Each row is a point. The last column is the point's height on a tilted bowl or saddle (a function of degree 2), plus a little noise. Along how many of its main directions does it bend up, bend down or stay straight?

Points (11 x 3)
[[  8  32   4]
 [ 56 -53  66]
 [ 45 -11  15]
 [ 31 -27   1]
 [ 75   4  77]
 [ 29  37  21]
 [  1 -33 -17]
 [-12   9 -16]
 [  4  33   4]
 [-15 -11 -21]
 [ 27 -40   5]]
Directions: 2 up, 0 down, 0 straight

Points (18 x 4)
[[ 33   8  50 -25]
 [-61 -15 -81 -91]
 [  8 -14 -59 -21]
 [  3 -16 -43  -9]
 [-39  89  11  80]
 [  0  46  41  -1]
 [ 10   6  25  -1]
 [ -3 -39  -1  22]
 [  1 -43  55  12]
 [-30 -11 -51 -34]
 [ 46  14 -11  28]
 [-10 -11  39   2]
 [-22   3  30   7]
 [-46  -3  14  22]
 [-48   3   9  21]
 [-10   7  14   5]
 [-26  26   4  12]
 [-25  34 -19   9]]
Directions: 2 up, 1 down, 0 straight

Points (21 x 5)
[[ 23 -43 -14  24 -39]
 [-22  33 -25  19  -8]
 [  3  36 -20  39   1]
 [ 27  34  31  48  -4]
 [ -5  12 -37  18 -14]
 [  8 -71 -19  47 -73]
 [  8 -58 -31  40 -56]
 [-37   9  71  25 -36]
 [ 31  54  45  -1 -34]
 [-17  42  61 -58 -41]
 [ 64  19  20 -42 -43]
 [-36  46  -6   4 -12]
 [-36 -15  66 -24 -35]
 [ -4 -27 -43  49 -35]
 [-71  13  36 -31 -33]
 [ 41 -49   0   3 -39]
 [ 48 -14   8  -3 -29]
 [  4 -24  -7  -4 -14]
 [-15   8   9   3  -8]
 [ 10   1  -8  -1 -11]
 [ -1 -14 -12 -42   2]]
Directions: 1 up, 3 down, 0 straight

Points (62 x 9)
[[-21   5 -29  54 -25  -4 -17  28  29]
 [ 28  -5   2 -24  -9 -16  29 -44   9]
 [  9 -32  13  35 -42 -95 -35   4 -95]
 [ -7  -4 -15  23  22  20 -34  -2  -1]
 [-17  19   3 -39 -23  21  -4  32  -1]
 [ -9  60 -19  14  30  34 -34   5 -55]
 [ 20 -29 -32  13 -29  -1  -7 -42   0]
 [-20  -5 -46 -34  34 -15  41  32  -2]
 [ 25 -31  32  34 -41 -25  -8  12 -12]
 [  0 -33  -7 -24  34  -6 -10  51  -9]
 [-33 -20  15 -47   2 -26  -1  -8  -1]
 [ -4   1  -9 -25  -9  10   0  -1   3]
 [ 24  16   4  24  -2 -29 -31 -10 -13]
 [ 23 -14 -20 -15 -18   6 -28  39   1]
 [  3  -7  55 -20  -9  25 -29  -7  -9]
 [ 13  54  -8  -7  12  -1   0 -29  -5]
 [  4  -4 -12 -59  60   4 -28   2   4]
 [-15  -6 -50  -5 -13   6  18 -56   2]
 [-12 -13   5 -41   8  -7  -8 -20   6]
 [ 35   6 -11 -57  34  -9  45  -3  -4]
 [-35 -10  24 -22  20 -19 -40  47  -1]
 [ -1   2  22 -65  30  12   2  22  12]
 [  3   5  14   5  11  19  26 -37   1]
 [ 13  20   1   1  32 -23  38  22  -9]
 [  9  18  28 -20  22  40 -17   7 -25]
 [ 13  11  -5 -38  -9  17   6  -5   4]
 [-26  -4 -45 -62 -51  -7  -4 -43 -21]
 [-37 -10 -15 -36  14   1 -15  15  -4]
 [ 31  -3  32  -1  -9  49 -19  -3 -24]
 [ -6 -40  -6  14  36  20  -9 -14  -5]
 [-10  21 -44   9  37  -7   3 -12   4]
 [ 12 -44 -30  -1 -16  30  31  -3 -21]
 [ -9 -11  39  28  12  11  29   0   6]
 [  7   2 -13 -30  -7   8  34 -25   4]
 [  7  13  43  15 -16 -13  17  16   0]
 [  2 -15   1 -13  -7   7  29 -32  -1]
 [-42   9  18  11  -6  24 -19 -13 -23]
 [ -1  27  10 -11  12  10   0 -28   0]
 [ 29   2  13   4 -34 -12 -58 -10  -1]
 [ -8 -25 -36  30  27  28  -4  35  20]
 [-11 -12 -33   7  21 -19  38 -22   3]
 [  0   5  13 -23  18  17   7  -9  -1]
 [  5   9  -7  26 -35   8  12  52  20]
 [  9  29   6   0  -7  -9  10  -9   5]
 [ -5 -27  11  58   5 -33 -16  19  -6]
 [-61 -23 -11   4  -1  -8   9 -10 -13]
 [ 39   5   5  33  -1  21  33   0  -6]
 [-10  -1  16   2 -11  41  -9 -24 -17]
 [ -5 -17   4  34  12  10   5  15  13]
 [ 21 -41 -15 -19 -21 -25 -37   1  -9]
 [-15  17  12   6   5  -8   0 -12   1]
 [  8  40 -28  11 -16 -29 -26  27  -5]
 [ 31  24  31  -3  16  12  -6 -27  -7]
 [  4  22  28  23  85  40   9 -16 -50]
 [ 25 -44  -4  28 -50 -14  26 -16 -12]
 [ 10  23  -6  45  48  -9 -11  24 -24]
 [-31   6  -1   3  -4 -46 -25 -62 -24]
 [ -8  32   9  25   5 -16   5 -27  -8]
 [ 47  11 -18  -1 -15 -48  15  15 -17]
 [ 31  16 -25   3  25 -25   9  -7 -10]
 [ 10  36   3 -38  36  -1 -14 -39  15]
 [  3 -10  15 -20 -24 -45 -20   2   1]]
Directions: 1 up, 3 down, 4 straight
